Each row is a point. Examples show where two turns around zero, p and q, send a point. Where does a point land after both, in the order given? Backwards means that the second turn is done in reverse. Each puzzle has new turns, and all numbers are rounded.

Turn p:
0.067, 0.002, -0.006 -> -0.003, -0.019, 0.065
-0.037, -0.011, 0.022 -> -0.013, 0.025, -0.034
-0.047, -0.021, -0.028 -> -0.008, -0.022, -0.054
0.017, 0.030, 0.011 -> 0.024, 0.015, 0.023
Turn q:
-0.039, 0.034, 0.021 -> -0.014, 0.049, 0.024
0.041, -0.033, -0.015 -> 0.007, -0.048, -0.025
-0.042, -0.035, -0.019 -> 0.044, 0.026, -0.026
-0.002, 0.019, -0.025 -> 0.016, -0.005, 0.027
0.042, 0.016, 0.039 -> -0.055, -0.022, 0.002
Where do these land?
q, then p: -0.012, -0.010, 0.001 -> 0.012, -0.008, 0.007
p, then q: 0.006, -0.016, -0.007 -> 0.007, 0.012, -0.012
p, then q: -0.030, -0.024, 0.006 -> 0.034, 0.009, 0.016
p, then q: 0.039, 0.023, -0.052 -> -0.025, -0.026, -0.059
q, then p: 0.010, -0.045, 0.001 -> -0.004, -0.046, 0.000
q, then p: -0.013, 0.071, 0.051 -> 0.031, 0.069, -0.046

Turn p:
0.055, 0.046, -0.026, 0.007 -> -0.008, 0.066, -0.005, 0.038
0.009, -0.035, 0.011, 0.012 -> -0.012, -0.009, -0.027, -0.025
-0.076, -0.038, -0.023, -0.028 -> 0.017, -0.089, 0.007, 0.014
-0.010, 0.015, 0.022, 0.024 -> 0.024, 0.013, 0.010, -0.023
0.022, 0.013, 0.017, -0.015 -> -0.022, 0.020, 0.016, -0.004
Turn q:
0.034, 0.018, 0.025, 0.054 -> 0.063, -0.018, 0.024, 0.012
-0.038, -0.015, -0.009, -0.010 -> -0.038, -0.004, -0.009, 0.018
-0.005, 0.011, -0.030, -0.016 -> -0.022, -0.011, -0.003, -0.026
-0.016, -0.061, -0.031, -0.026 -> -0.062, 0.034, 0.026, 0.006
0.025, 0.048, 0.045, -0.002 -> 0.059, -0.001, -0.037, -0.010
Where do these land?
p, then q: 0.056, 0.023, -0.028, 0.028 -> 0.014, -0.064, -0.004, -0.030
p, then q: -0.023, -0.007, -0.015, -0.008 -> 0.001, 0.012, 0.024, 0.012
q, then p backwards: 0.007, 0.005, 0.018, 0.032 -> -0.029, 0.016, -0.018, 0.004
q, then p: 0.024, 0.043, 0.022, -0.060 -> -0.026, 0.006, 0.009, 0.076
p, then q: -0.032, 0.004, 0.015, 0.030 -> 0.013, 0.035, 0.005, -0.027
p, then q: -0.033, -0.066, -0.012, -0.022 -> -0.054, 0.031, 0.040, 0.024
